Each row of a before or after table is a point. One or more steps were done to the points. Then noise was added and the rows were shuffled. The steps act on how far a point lies along the listed directions, d1 being the first. What was done? A step turns or swaps two directions, mirrors them in a line or flattens them onto one, adds a multiple of one to another, or multiplies one. Angles are multiples of 10 degrees, from the lower direction toward the higher: turns from -170 to 170, lines from 10 to 170 but not 90. Use the fewest steps. Two steps may share a direction if one is a turn and the other turns, adds or multiplies; they go together, in the order done. Otherwise the lowest direction goes first.
In the rows, 128 means zero.

Directions:
(1): [96 85]
(2): [171  96]
Before (11 x 2)
[[ 75 143]
 [ 77 124]
 [110 200]
 [ 98 165]
 [150 130]
 [156 147]
 [145 126]
 [ 79 116]
 [206 213]
 [153 139]
 [194 156]]
After (11 x 2)
[[136 164]
 [102  69]
 [112  99]
 [126 113]
 [140 166]
 [127 118]
 [ 81 103]
 [117 105]
 [ 63  33]
 [123 155]
 [107 130]]
Steps: multiply d1 by -1; multiply d2 by 0.4

Directions:
(1): [138 187 104 181 163 105]
(2): [177 125 181 104 167  91]
(3): [ 65 170 163 102 119  99]
Before (10 x 6)
[[144  58  99 123  76 200]
 [ 75 109 140 122 128 143]
 [165 117 114 155 130 109]
 [ 69 130 185 108 103 136]
 [112  97 111 106 130 126]
 [100  57 177  66  89 141]
 [209  93 168  70 153 114]
 [126  66 101 114  83 156]
 [114 211 131 150 158 100]
 [126 194 187 127 169  76]]
After (10 x 6)
[[107  86 116 149  89 190]
 [ 63 160 167  56 100 107]
 [120  80 121 138 136 162]
 [188  73 193  76 131 130]
 [130 145 148 133 132  80]
 [166  69 156  90 119 115]
 [ 97  48 150  82  79 162]
 [124  95 119 104 137 121]
 [121 189  77 179 138 141]
 [ 62 189  90 173 107 147]]
Steps: turn d2 and d3 by 110 degrees

Directions:
(1): [120 146 119 129 183 171  81 117  68  67 157]
(2): [126 155 148  84 195  77  78 102 153 164 103]
(3): [123  45 149 171 169 156 103 128 187 124 136]
(4): [197 150 163  93 126 169 155  78 166 117 168]
(5): [ 70  77  94  65 114 125 143  69 122 129 157]
Before (10 x 11)
[[ 88 171 120 116 181  99 100 101  82  86 123]
 [203 130 160 141 107 164 157 129 149 109 158]
 [115 119 119 140 155 134  79 158 113 128 146]
 [106  61 125  94 122 202 151  92 157  70 235]
 [111  91  87  98  30 157 215  93 100 122 161]
 [115  42 140 105 154 182 150  90 159 106 165]
 [148 126 105 175 122 161 103 148  70  85 127]
 [115 126 103 194  45 147 184 159 116 126 103]
 [163 113 149 109  97  67 137 161 162 187  89]
 [144 163 143 147 213 108  64 144 105 101  95]]
After (10 x 11)
[[120  46 149  88 155 152 149  86 187 137 144]
 [205 134 170 128 109 139 158 124 173 136 143]
 [155 103 114 159  84 171 143 174  71  82 148]
 [147 163 143 150 213 108  63 144 106  99  96]
 [153 134 133 130 132  72  99 134 150 177  75]
 [114  71 153  53 134 114 149  78 236 161 188]
 [ 88 172 128 107 184  78  99  96 103 106 111]
 [116 123 126 132 159 111  78 157 133 150 135]
 [117 127 116 174  48 107 184 152 151 169  78]
 [112  99 102  74  35 105 213  86 146 174 132]]
Steps: swap d1 and d2

Directions:
(1): [145  99  86 129 159 154  97 201 154 175 147 185 113 107  45  95 123 123]
(2): [107 109 151  28 135 143 155 156  69 167 133 180 124 153 181 105 143 156]
(3): [191  94 150 153 136 131 159 115 149 199 133  83 154  71 156  96 171 185]
(4): [ 84 136 117 138 105 144  25  94  75 174 126 100 137  98 144  79  87 134]
(5): [119 193  89 114  85 115 103 149 147 169 115 129 213 171 112 162 185 155]
(6): [152 109 229 110 133 150  89  87 139 108  76 154 163 159  65 106 141 136]
Before (8 x 18)
[[ 60 174  32  81  98 129  89 195  62 170 163 143 125 143 179 134 104 103]
 [130 130 159 166 164 135 183 109 169  40 114 107  87 145 130 147 129 109]
 [166  65 228 147 128 144 198  44 131 114 104  85 112  91 172 101 107 123]
 [128 140  27 117 116 151 108 179  90 185 144 173 120 107 114 126 115 127]
 [161 106 149 105 142  94 195 118 125 160 135 115 131 127 203 137 163 182]
 [ 85 163  68 130 101 127 157 127 149 161 157 112 143 131 159 136 126 141]
 [146 117 175  53 127 126 139 117 106 157 100 137 144 143 154 113 153 161]
 [ 94 150  92 151  98  82  68 142 134 135 142 108 148 141 117 128 129  97]]
After (8 x 18)
[[174  80 107  98 180 116 187 195 153 166 155 191  93 129 115 128 148 154]
 [163 121 151  42 138 128 160 168 139 161 105 176 154 160 105 127 172 155]
 [151 111 155 180 167 149 165 111 170  98 121  86 103 112 129 115 145 139]
 [ 96 144  92  92 109 116 170 143  64 132 161  94  97 120 246 142 110 114]
 [ 96 135  77 138 122 133 164 128 146 156 165 118 115 112 155 117 106 135]
 [100 155  65 109 109 132 141 127  59  98 130 154  91 135 169 159  87  95]
 [ 98 145 112 160  93  81  71 107 122 142 139  76 149 121 152 117 123 110]
 [177  48 167 144 155 171 147 139 162 174 125 158 112  81  69  69 111 118]]
Steps: turn d1 and d3 by -100 degrees; add -0.7 times d2 to d4; add 0.7 times d6 to d5

Directions:
(1): [ 70 112 136 132 139 168 146 127 169  73 170 124 162  72 156 113  89  82
 186 161  85 131 156  92 162 109  31 110 111  20 112  93 126 158 162 188
  99 163 126 160 165 151 135 167 142 129 121  78]
(2): [168 109 101 192 137 141 201 108 155 146 133 116 102 132  68 147 204  95
 226 133 189  83 135  94 155  89 112 115 120 152 154  67 161 112 181 126
 111  46 122 109 134 163 135 113 170 134 183 165]
Before (14 x 48)
[[138 113 112 149 139 153 156 117 132 125 144 122 130 126 100 135 139 109
  154 136 156 123 138  93 135 115  95 128 121 119 125 110 134 124 156 134
  125 108 121 134 145 130 134 120 139 127 141 139]
 [184  92 104 158 139 126 171 106 146 148 129 125 107 143  73 137 198 111
  215 127 166  91 139  98 141 106 133 126 119 169 149  85 156 100 162 115
  119  58 126 102 143 149 130 111 168 133 172 173]
 [115 130 146 123 137 125  96 138 141 121 131 130 119 127 134 119 114 108
  114 141 105 136 116 140 135 125 113 130 128  97 123 136 137 126 136 154
  116 164 127 128 137 128 105 136 122 134 135 119]
 [163  94 115 182 143 143 198 115 151 165 133 127  97 131  93 159 203  80
  220 137 186  78 134  96 154  95 110  99 122 175 143  91 158 116 171 129
  103  61 120 103 135 171 128 107 168 147 172 181]
 [133 145 122 141 141 137 151 108 139 153 124 131 114 140 104 136 142 113
  146 142 157  96 129 113 134 114 114 138 147 128 145 118 140 116 141 122
  120 108 118 138 129 143 125 125 144 128 148 142]
 [159 110 114 148 135 125 136 133 126 144 132 120 108 148 103 138 159 135
  170  95 151 105 114 120 129 116 135 132 136 139 146  96 141 117 139 112
  121  88 119 114 122 138 139 108 141 127 158 152]
 [168  95  81 199 150 142 215 110 161 134 146  98 106 132  42 123 213  74
  238 134 216  86 139  73 167  86 106 121 115 134 148  40 153 120 204 130
  116  55 102 106 117 168 154 113 179 160 191 174]
 [106 129 135  94 129 122  80 139 114  98 144 129 144 106 172 107  86 137
   85 157  80 155 115 141 131 138 124 132 117  93 105 167  95 152 112 158
  129 185 128 141 134 105 119 145  92 113  86  80]
 [101 121 130 115 118 152 128 121 131  85 140 134 161  87 141 115 114 128
  130 161 107 137 140 114 142 114  79 112 126  55 105 131  99 147 147 165
  112 148 122 160 161 149 123 175 123 120 114 102]
 [174 120 100 167 126 113 165 118 133 158 105 112  82 151  70 148 193 122
  179 122 195  95 135 124 135  85 143 124 127 173 159  74 138 109 151 103
  125  53 120 109 115 147 125 105 157 130 186 167]
 [145 122  96 189 154 170 178 115 149 136 163 134 102 112 108 138 205  96
  208 145 159  98 155 103 137 109  86 121 112 133 133  76 148 141 163 157
  111  66 119 128 131 176 136 130 159 131 172 152]
 [101 129 160  79 122 117  89 152  96 101 144 127 156 131 170 116  83 143
   43 127  78 147 138 167 103 175 135 142 119 109 103 179  95 133  86 126
  141 194 138 159 116  90 124 123  95 115  88 114]
 [114 119 135 104 125 121 104 115 119 135 132 123 143 117 153 110  88 150
   86 131  79 152 121 126 121 143 123 128 135 113 134 165 113 138  93 130
  113 163 133 136 121 106 133 153 115 106  99  99]
 [143 138 140 131 124 108 111 137 102 156  98 132 112 142 135 133 128 159
   87  94 128 119 121 149 108 149 192 143 146 187 127 154 122 108  98 110
  152 125 135  91 106 114 133 118 141 117 102 139]]
After (14 x 48)
[[165 155 113 125 134 119  93 134  84 173 117 149  93 162 136 135 173 171
   60 109 146 138 121 170  79 164 196 151 136 217 125 165 120 127  81 101
  154 107 127 115  89 121 123 107 106 124 128 167]
 [127 158 133 110 134 122 113 117 119 157 112 137 117 151 125 130 115 139
   88 133 139 116 120 137 114 137 144 149 154 143 137 154 126 116 108 109
  135 137 122 139 118 123 121 123 122 125 124 136]
 [107  97 135 155 140 160 184 128 154  85 178 110 150  97 120 128 143  74
  195 156 118  97 164 104 156 119  51 114  99  64 122  87 130 135 170 163
  102 124 130 158 147 145 136 132 153 122 146 122]
 [134 125 133 101 127 112  82 148 103 135 124 129 124 149 143 125 107 164
   94  88 111 138 106 148 106 145 155 143 143 130 129 143 117 127  97 108
  136 145 124 125 115 111 134 115 109 122 118 129]
 [150 132 147  88 122  94  81 144  81 180  94 147 109 166 157 142 123 161
   38 106 132 141 103 171  91 165 205 132 146 222 119 203 114 118  70  88
  149 152 131 107  99 104 114 100  97 137  98 164]
 [170 144 116  89 121  72  72 145  67 169  87 124 109 191 109 109 133 182
    8  86 165 158  94 173  83 172 246 165 148 222 125 183 103 112  76  64
  179 150 115 101  64  83 135  92  92 149 108 171]
 [127 149 136  76 111  89  61 146  90 142  91 130 114 154 150 122  91 176
   31 109 115 159 121 178  92 143 181 146 142 156 126 165  92 127  71  96
  154 163 129 132 102  95 115 121  94 120 110 121]
 [157 125 136  71 122  89  65 134  91 149 101 143 126 164 140 118 114 176
   56 105 104 151 117 161  89 167 199 152 137 186 123 182 114 108  75  90
  155 151 135 113 118  93 118 114 105 124 102 146]
 [141 106 106 166 141 144 164 116 151 107 157 115 120 101 109 126 163  93
  204 168 141 105 127  97 166  93  90 114 105 101 131  94 131 139 177 166
  105 100 120 125 145 147 129 134 141 120 147 112]
 [137 124 135 147 138 125 123 131 147 134 128 126 105 134 107 128 148 101
  145 139 132 119 115 132 142 112 118 128 127 120 135 116 150 117 153 147
  113 128 124 116 135 139 107 125 138 137 157 141]
 [126 100 118 153 136 143 162 100 150 133 147 113 133 105 117 121 132 113
  173 144 112 119 134  90 150 109  83 113 124 101 148 110 137 134 142 145
   92 113 128 132 135 138 140 152 150 111 137 113]
 [ 85 128 152 123 132 142 115 139 134 103 135 130 148  90 170 117  79 123
  121 122  78 129 146 123 134 138 107 128 132  86 108 133 114 138 120 164
  129 171 134 123 138 129 137 156 146 117  86  87]
 [168 118 105 157 117 135 167 107 122 135 115 128 119 128  80 138 194 137
  162 141 180 104 126 114 138  99 134 115 131 144 134 111 123 115 162 123
  120  67 120 126 140 158 124 138 143 123 158 162]
 [153 127 117 126 131 128 122 125 102 146 120 129 122 152 108 137 132 142
   92 117 156 137 122 123 109 137 149 142 132 164 124 148 124 116 121 104
  145 119 125 125 124 107 128 105 117 125 125 151]]
Steps: turn d1 and d2 by 120 degrees
